Rows are points. The last column is the point's height on a tilted bowl or saddle (a function of degree 2), plus a little noise. Along how many of its main directions does it bend up, bend down or stay straight?
In the rows, 128 means zero.

Points, 10 rows:
[[191 103 146]
 [143 118 156]
 [ 90 144 156]
 [140 115 155]
 [126 118 157]
 [138 114 155]
 [161 109 151]
 [153 128 156]
 [187 126 154]
 [106 108 154]]
Directions: 0 up, 1 down, 1 straight

Points, 18 rows:
[[136  99 123 106]
 [143 126  80  78]
 [120 100 152  95]
 [146 102 127 110]
 [132 126 118 111]
 [113 147 113 113]
 [139 201 141 138]
 [ 84 143 101 118]
 [102  98 111 115]
 [109 104 148 107]
 [ 98  94 125 124]
 [169 177 173 119]
 [135 157  85  89]
 [107 128 136 117]
 [123 134  89  86]
 [103 127 100 104]
 [119  84 133 105]
 [142  97 157  83]]
Directions: 1 up, 1 down, 1 straight

Points (16 x 4):
[[109 176 146 142]
 [136  82 128 153]
 [109 143 100 153]
 [127 127  63 201]
 [158 133  84 125]
 [142 120 113 122]
 [ 82 102 127 144]
 [ 71 105 175 130]
 [129 141 121 135]
 [ 98 139  95 162]
 [130 106 133 138]
 [116 140 139 130]
 [150 173 123 174]
 [114 104 123 143]
 [161 131  89 116]
 [151 138 119 126]]
Directions: 2 up, 1 down, 0 straight

Points, 24 rows:
[[139 100 116 135 130]
 [ 86  88 142  89  42]
 [161 161 108 109 143]
 [ 89 122 156 114 125]
 [ 91 130 123  75  67]
 [109 152 145 101 128]
 [131 148 143 163 129]
 [140 110 109 160 124]
 [149 156 172  99 134]
 [164 115 141 151 139]
 [131 133  74 147 136]
 [ 73 122  73 168 109]
 [112 126 130 119 139]
 [133 162 140 136 146]
 [136 128  91 118 145]
 [138 134 125 109 140]
 [142 159 128 120 147]
 [121 129 189 147 147]
 [169 177  97 104 127]
 [133 187 126 145 111]
 [155 139 114 113 148]
 [116 142 125  86 105]
 [127 159 123 178  89]
 [112 115 148 107 116]]
Directions: 0 up, 2 down, 2 straight

Points:
[[134 111 157 133 128]
 [153 119  55 139 215]
 [122 140 131 129 127]
 [120 120 145 119 122]
 [131 113 128 144 128]
 [137  95 169  95 141]
 [141  98  91  94 140]
 [158 115 130 117 137]
 [138 118 106 118 134]
 [154 105 121 148 147]
 [ 86 146 123  54 171]
 [128 167 163 101 155]
 [130 110 111 117 129]
 [118 100 166  93 134]
 [151 126 155 160 140]
 [126  79 126 124 135]
 [135 166 131  85 147]
 [187 163 128 141 189]
 [103 162 133 104 152]
 [100 145 108 128 151]
 [105 116 159 160 126]
 [166 123 121 113 145]
 [123  82 121 167 151]
 [157 141 132 162 146]
 [137 103 142 179 139]
 [160 137 142  63 141]]
Directions: 3 up, 0 down, 1 straight

Points, 44 rows:
[[114 130 141 108 144  76 151]
 [149 107 144 137 138 105 140]
 [113  97 128 155 108 104 132]
 [112 135 162  97 103 135 133]
 [108 104 146  88 135 153 135]
 [110 139 105 148 142 111 124]
 [178 138 156 151 135  91 162]
 [ 88  80 154 155 148 118 146]
 [105 114 138  93 142 171 142]
 [147  71 123  91 149 135 157]
 [ 93 175 140 100 170 179 171]
 [167  88  96 151 137 121 135]
 [117 142 111  81 150 212 212]
 [116 139 108 143 110 132 124]
 [141 176 126 131 154 145 147]
 [132 121 131 140 114 111 124]
 [151 113 162  77 127  84 169]
 [110 116 128 100 134 183 154]
 [109 127  77 125 148 150 153]
 [173  91  92  86 175 166 185]
 [123 123 112 149 121 108 122]
 [122 151 152 160 159 130 138]
 [120 151 114 154 132 171 147]
 [136 188 168 133 121 127 161]
 [135 137 112 159 167 109 135]
 [136 155 108 112 136 154 139]
 [156  99 147  93 113  93 158]
 [ 84 117 151 104 146 106 125]
 [132 103 167 126 106 111 157]
 [102  97  92 147 108 118 133]
 [119 140 102 164 132 162 138]
 [142 137  79 179 125  97 149]
 [130 136 125 128 133  90 136]
 [ 79 145 139 144 139 152 123]
 [118 111 125 128 110 128 121]
 [137  99 132  93 157 114 142]
 [118 103  88 113  68 117 169]
 [125 140 124  96 140 141 122]
 [172 123  96 174  90  56 198]
 [148 139 148 155 104 149 141]
 [102 128  99 123 126 134 125]
 [ 86 117 113 151  91  97 137]
 [ 81 137 140 100 180 132 129]
 [121 144 163 132 122 115 136]]
Directions: 4 up, 0 down, 2 straight

Points:
[[135 179 130 158 120 100 167]
 [138 135  86 113  98 124 111]
 [ 86 166 127 149 118 148 121]
 [112 158  95 174 152 152 129]
 [103 153 182 133 140 144 109]
 [117 117 138 110 134 125 131]
 [115  86 107 132 160 140 136]
 [142 103  98 127  68 119  97]
 [179 116  91 105 186  89  69]
 [120 116  97 152 117 133 124]
 [109 107 138 164 100  94 123]
 [161 124 119 130 146 164 148]
 [127 107 134 136 124 134 124]
 [113 117 111 137 124 120 128]
 [172  68 101 136 141 146 151]
 [105 167 124 121 137 141 134]
 [101 155 143 107 127 161 110]
 [140 130 117  85 131 105 122]
 [190 132 146 156 166 131 106]
 [144  65 165 147 124 119  97]
 [131 128 103 135 160  88 116]
 [136  75 151 168 132 174 122]
 [141 129 131  97 147 103 124]
 [130 130 126 135 121  89 125]
 [135 116 162 166 118 155  92]
 [130 122 122 137  64 124  89]
 [130 164 151 153 119 152 118]
 [151 142 130 122 157 155 141]
 [ 94 132  74 112 143 129 113]
 [ 69 131 142 121 100 153  99]
 [187 114 133 123 122  83  68]
 [ 86  93 115 136 105 156 135]
 [127 122 129 126 121 126 123]
 [110 111 131 127 148 111 132]
 [168  92 163 148  86 120  60]
 [105 118  77 123 135  61 116]
 [191 197 112 157 176  92 188]
 [144 129 114 106 147 118 127]
 [146 133 122 100  82 131  99]]
Directions: 2 up, 3 down, 1 straight

Points:
[[142 119 115 115 128 118 136 138 132]
 [104 124 119 126 140 122 140 116 136]
 [ 86 145 154 173 107  94 149  66 116]
 [149 127 115 128 165  79 142 119  99]
 [ 83 135 115 108 121 147 103 154 120]
 [ 86 145 146 136 116 139 142  88 129]
 [160 164  57 136 146 129  96 136  98]
 [180 117 161 147  74  88 161 122  93]
 [ 94 133 146 135  73  72 103 130 170]
 [ 92 107 107  87 128 152 104 137 124]
 [120 126 157 118 135 165 101 114 127]
 [167 168 103 188 119  96 151 126  97]
 [104 131 155 129  87 148 125 104 135]
 [122 168  78 136 125 142  73 148 124]
 [157  67 143 164 184  79  95 132  81]
 [121 107 133 107 100 131 147 123 132]
 [ 94 114 104 128 117 117  85 145 149]
 [ 92 109 153 143 110  81 126 146 132]
 [ 97  92 149 112  88 151 130 117 109]
 [104 158 106 140 165  89 136  90 124]
 [ 80  99 130 164 122 120 122 118 124]
 [138 180 126 123 144 132 132 138 112]
 [158 176 160 144 144 124 111 150  99]
 [158 141 148  87 127 140 114 143 121]
 [146 134 102 124  90 111 158 146 135]
 [ 74 134 152 107 140 164  90 118 102]
 [149  87 180  98 157 124 131 129 141]
 [156 101  81 116 100 185 146 134 115]
 [118 118 117 158 102 150 108 148 142]
 [112 138 144  75 104 100 138 123 140]
 [110  97 133 139  92 141 205  93  61]
 [145 153 139  80 105 175  95 111 114]
 [117 143  90 119 132 104 143 118 137]
 [ 87 132 147 120 142 115 115 118 135]
 [166 114 140 132 166 128 126  99 119]
 [ 67 146 152  90 120 140 131 155  90]
 [178 125 128 121 146 164 104 140 102]
 [129 121 109 152 126 120  89 164 137]
 [137  86  80 106 135 129 122 153 127]
 [143 153  92 123 132 124  89 138 120]
 [150 150 140 157 139 169 128 140 124]
 [131 135  95 137  79 149 172 152 139]
 [142  98 154 127 118 146 110 162 122]
 [112  68 114  99 172 139  82 131 127]
 [123 125 128 159 175  96 124 115 121]
 [ 75 107 137 136 128 136 125 112 121]
 [151 104 113 126 135 135  72  73 117]
 [111 121 139 135 114  85 154 109 118]
 [117 121 123 109 106 118 113 122 147]
 [ 95 135 158 131 145 157 125 120 124]
 [181 105 116 128 116 159 162 154 110]
 [100 115 114 176 138 158 180 140 100]
 [141 158 144 136  87 155  93 137 138]
 [138 107 159 158  86  91 128 157 134]
 [125 119 124 162 102  98 149 147 127]
 [146 133 123 126  89 133 144  87 139]
 [133 157 155 138 117 131 151 154 124]
 [125  73 103 129 145 125  83 119 121]
 [140 140 109  87 137 134  57  99 112]
 [203 183 118 124 146  67  98 140   7]
 [195 160 123 117 155 138 129 101  95]
 [155  97 156 172 153  78 113  63  80]
 [131 155 137  92 124  51 150 136 100]
 [130 127 139 122 117 119 141 111 137]
 [125 156 121 137 155 141 141 144 123]
 [114 149 117 143 126 153 138 101 141]
 [132 150 155 130 100 104 129 185 130]
 [ 94 120 117 133 136 164 140  99 127]
 [ 96 101 162  96 132  97 150 138 123]
 [126 142 127  72 134 143 119 120 136]
 [141 120 121  99 116 136 161 179 127]
 [155  95  94 106 115 128 155 108 117]
 [116 146 133 155 158 150 136 120 131]
 [150 145  84 166 113 117 163 125 119]
 [189 100 140 128  96 118 178  69  68]
 [164 116 114 102 163 109 113 121 115]
 [125 131 117 136 103 158 122 110 141]]
Directions: 1 up, 3 down, 4 straight
